Each row is a point. To make a cloud, some directions were put in groups of two or more. Within a group, all points are equally far from the middle, so they leave a hole (a ring in 2 directions, a hollow ball in 3). The other directions are filled evenly. Then the cloud was stretched, turned, moved and blurred a little. How many holes are there, and how many directions does each take, smallest first?

Cloud, 19 rows:
[[-18 -37  15]
 [ -5  20 -49]
 [-22   1 -52]
 [ 43  35  13]
 [-40 -51  22]
 [-60 -25   4]
 [-47  16  10]
 [-17  27 -40]
 [ 16   8  -4]
 [ -4   5  18]
 [ 11  -3 -36]
 [-30  24 -22]
 [-29  23   1]
 [ 18 -37  24]
 [ -2 -19  25]
 [ 34 -10  16]
 [ -7 -40 -16]
 [-42   4 -17]
 [-12   5  19]]
Holes: 0

Cloud (27 x 4):
[[-18  21 -26  -2]
 [ 37 -10   8   1]
 [ 30  27  -7 -16]
 [  4  60   0  33]
 [ -3 -51   5  -7]
 [-16  26 -11   5]
 [ 13 -51  -9 -41]
 [-19   6 -25  20]
 [-12  32 -21   6]
 [ 15 -35  11   4]
 [  3  41  13 -11]
 [-22  10  -1 -38]
 [ 13 -20 -21 -55]
 [ 29  24 -12 -18]
 [ -1   4  -6 -53]
 [ 27 -28 -33   6]
 [ 19  31  -4 -20]
 [-26   5  -5   0]
 [-33 -19  13  -7]
 [ 31  20   3 -20]
 [-11  41  46   9]
 [ 17  -9   3 -47]
 [ 16  14  20 -39]
 [ 12  32   5 -23]
 [ 10 -54   1 -52]
 [ -7  45  28  20]
 [ 19 -14  22 -47]]
Holes: 1 (2)

Cloud, 52 rows:
[[ 19  10  31   9   0 -26]
 [  3  -2  13 -26  13  15]
 [-15  52 -13 -17 -36  22]
 [-10  14 -11  40  -5   9]
 [ 22   3   8  16  27   9]
 [ -9 -24  25 -11 -27  35]
 [  1  13  -2  40  -8   3]
 [ 50   1   9  16 -13   5]
 [-24  -2  -3  16   3   0]
 [ 52  30  -6  -7  10 -14]
 [-41  20   0 -14  13 -14]
 [-11 -16   5  -7   8  -7]
 [ 23  32  -4  13 -24  15]
 [ 13 -46 -25  12 -35 -10]
 [-20  40 -22   1  -7  -4]
 [-11  60   0 -19  -1  -5]
 [-38  21 -23 -15  24   1]
 [  9 -48  13   1 -19  -9]
 [ -6   6  23  24 -26  16]
 [  3  18 -30  10  -4  40]
 [  4  20   1   1  56  44]
 [-15  12   1 -51  19  17]
 [ 37  25  32  12  -1  17]
 [-14 -20  -1  24   9 -13]
 [-27  30 -14  13 -33  19]
 [ 31  37  14   4   5  10]
 [ 49  20 -17 -15  -8  -2]
 [ 23   5  12  -5   1  -5]
 [ 42  20  33  24   3 -16]
 [ 17  19  -5 -17  -5 -28]
 [-11  22  -7  13 -50 -17]
 [  0  40  19 -17  -5 -12]
 [ 30  36  19  -1  21  -2]
 [ 13 -16  53  -9 -33 -31]
 [-51   9  -2   2 -21  38]
 [-28  49  -3 -12 -26  13]
 [ 19  -9  28  36  13 -25]
 [ 37  23   8  11   5  -7]
 [-28 -12 -14  30 -19   0]
 [ 24  26  -8  20  -2  29]
 [-10 -23  40 -11  -9   2]
 [ 18 -28  16   1 -14  -1]
 [ -2  17 -14   8 -13 -18]
 [ 10  28 -24   6   8 -17]
 [ -6 -20   9  50 -10  13]
 [ 31  31   7 -13 -23 -13]
 [-45  15  -9 -17 -20 -10]
 [  0  37   0   8  -3  29]
 [-32  13  15  11  39   8]
 [ 20  26 -21   1  22  20]
 [ 19  17   6   3 -32  16]
 [ -1  -2  -3 -29 -18  32]]
Holes: 0
